Every row gives one point. The last column is the point's height on a tilted bowl or saddle (a function of degree 2), plus a little noise. Along how many of its main directions does it bend up, bend down or stay straight?
In the rows, 128 means zero.

Points (10 x 3):
[[117 197  91]
 [100 118 103]
 [ 81 105 100]
 [ 99 143 100]
 [ 71 144  89]
 [154 140 100]
 [ 89 153  94]
 [107  84  96]
 [ 78 197  64]
 [141 119  99]]
Directions: 0 up, 1 down, 1 straight

Points (17 x 4):
[[182 133 163 100]
 [164 174 154  99]
 [136 166 120 109]
 [ 97 169 135 108]
 [ 87 102 132 105]
 [ 97 133 128 119]
 [112 114 176 108]
 [113 166 249  57]
 [103  88 120  99]
 [144 131 147 119]
 [129 200 141  82]
 [135  43 107  39]
 [156 110 157 107]
 [134 100 109 107]
 [158 164 155 107]
 [132 157  87 100]
 [133 119 180 108]]
Directions: 0 up, 3 down, 0 straight

Points:
[[ 85  66  83  99  68]
 [177 175  60 186 101]
 [142 122 160 176  98]
 [135 207  81 128  66]
 [119 151 160  98 116]
 [125 102 103 104 111]
 [111  93  97 165  92]
 [194  68 146  63  37]
 [114 136 153 119 131]
 [173  93 148  72  71]
 [ 74 206 170 158  81]
 [141 132  63 179  87]
 [125 134 112 147 128]
 [100 142 116 118 140]
 [104 148 128  64 106]
 [ 93  93 124 106 126]
 [ 82 166 147 168 115]
 [ 86 154 130 154 134]
 [177 149 123 204 108]
 [138  97 123 150 117]
 [111 161  93  89 107]
 [126 158 155 159 107]
 [112  74 119 144  93]]
Directions: 1 up, 3 down, 0 straight

Points (43 x 7):
[[147 133 180 124 115 132 130]
 [147 146  99 132 140 107 123]
 [101  67 231 123 132 127  71]
 [ 96 164 101  91 162 109  96]
 [121 150 110 134 120 148 136]
 [ 86 123 180  74  62 104 126]
 [ 98 163 103 113 133  44  47]
 [144 113 117 109 148 104 128]
 [100 118 163  78 129 125 117]
 [105 119 111  94 116 147 114]
 [108  38  69 145 101 110  46]
 [ 80 144 132 120 163 145 132]
 [198 137 180 140 119 138 107]
 [194 154  99 149 201 185 155]
 [128 148 193 127  63  87 164]
 [123 131 174 177 135 161 119]
 [195 128 111 137 148 145 119]
 [115  71 137  76 191 126 157]
 [161 125  75 144 150  71  75]
 [137 163 123 103  55 137 153]
 [121 203 166 125 113 203  88]
 [ 81 198 154 106 154 114  75]
 [175  87 139  80  84  76 149]
 [135  99 173  46 105 111 126]
 [ 99 117  58  61  90 170  28]
 [118 119 165 158 131 128 126]
 [ 78 161 162 210 126  90  67]
 [123 126 110 151 143 132 141]
 [123 139 143  70 142 141 118]
 [171  88 147 137 127 169 112]
 [125  83 162 121 135 143 125]
 [158 157 122 172 121 169 145]
 [131 157 123 132 138 138 139]
 [ 95 118 160 114 167 111 128]
 [182 116 164 249 147 124  50]
 [158  94 163 114 101 167 112]
 [140 180 147 105 182  92  83]
 [ 76 175 136 176 168  87  77]
 [181  90  95  98 175 160 125]
 [ 96 131 109 129  81 153 114]
 [145  98 156 114 141  71 116]
 [104 161 112 147 154 106 119]
 [108 118 129 104 153  97 123]]
Directions: 1 up, 4 down, 1 straight

Points:
[[123 144  81 172 110 120 214  55  84]
 [156 157 128  97  85 116  79 178 129]
 [ 92 107  88 107 171 115 163 162  94]
 [ 81 124 106 157 135 120  90  94 149]
 [162  69 103  87  87 176  70 133 139]
 [182 105 158 137  67 149 145 110 124]
 [192 161 169 133 105 130 156  84 126]
 [159  94 140 115 103 120  77 164 135]
 [151 137 105 136  97 118 129 140 148]
 [117  98  92 179  90 144  81  88 188]
 [192 130 149  75  89 125 182  82 165]
 [151 120 141 114 111 102 137 124 125]
 [119 111 105 166 153 105 158  89 113]
 [ 92 167 118 174 147 148  88 148 170]
 [118  89 135 140 105 139 174 143  96]
 [160 107 104 156 118  67  79 169 132]
 [142 131  85 177  30 136 189 126  86]
 [151 112  76 106 117 126  86 124 148]
 [159 165 122  92 110 186 129 118 147]
 [172 136 116 102 103  98 136 141 144]
 [134 106 135 167 137 169 154 138 117]
 [120  91  51 124  79 146 162 215 105]
 [171 120 113  99 153 175 123  70 127]
 [ 99 123  72 207 143 149  56 135 242]
 [161 109 118 125 152 105 118 124 128]
 [110 163 148 197 160  81 116 110 109]
 [142 191  97  69  96 138 109 186 162]
 [115 163 127 141 118 135 159  89 139]
 [130 122 139 108 105 171 159 168 128]
 [177 121  78 146 106 142 159  91 134]
 [125 158 113 152  40 100  65  92 151]
 [146 191 122 156  73 194 150 142 158]
 [127 120 184 122 154  80 132 128  85]
 [143  93 119 167 121 129 137 156 133]
 [ 86 108 174 101 157  84 125 179  61]
 [ 88  75 115 156 118  10 129 100  20]
 [120 114 125 136 124 116 166 214 119]
 [139 151 144 156  81 122 147 112 129]
 [131 162 181  68 144 129 104 120  97]
 [141 146 147  69 155  68 108 138  72]
 [170 123 171 194 209 165  98 139  85]
 [156 122 132 110 117 129 124 107 133]
 [119 135  86  80 132 144 111 165 123]
 [129 170 142  73 142  86 139 188 128]
 [ 64 133 150 114  48 127 106 173  85]
 [159 121 135 104 125 144 116 138 137]
 [172 140 195 162 152 106 134 147  97]
 [165 167 118 102 169  95 114 178 134]
 [148 106 132 132  48 123 107 122 139]
 [107 144 160 126  83 111 110 129 114]
 [129 143 125 149 123 180 142 139 137]
 [ 96 178  80 182  62 140 135  81 189]
 [144 180 139  49 113  86 173 186 176]
 [137 114  94  66 152 198 141 107 111]
 [ 93 158 202 185 141 137 134 183 120]
 [116 150  67 130 149 120 138 152 161]
 [160 202 101  77 135 103 165 146 200]
 [ 85 116 126 158 103 210 157 189  82]
 [ 83 126 142  75 114 137  85 167  67]
 [104  90 102 170  70  92 122 160 129]
 [119  99 214 131  90 131 149 141 114]
 [156 123 168  88  97   7 137  74  18]
 [114  72 125 110 158 116 172 170  97]
 [ 72 179 179 167  50 117 118  96 120]
 [138 118 132 183  68 175 116 146 134]
 [121 117  70  92 155 126 100 142 129]
 [152  79 118 179 173 196 112 125 132]
 [113 156 108 147 156  50 121 127  97]
 [170 130 197 129  79 125  90 172 124]
 [121 102 153 116 129 162 168 220 121]
 [123 146 131 178 101 133 120  79 140]]
Directions: 2 up, 3 down, 3 straight
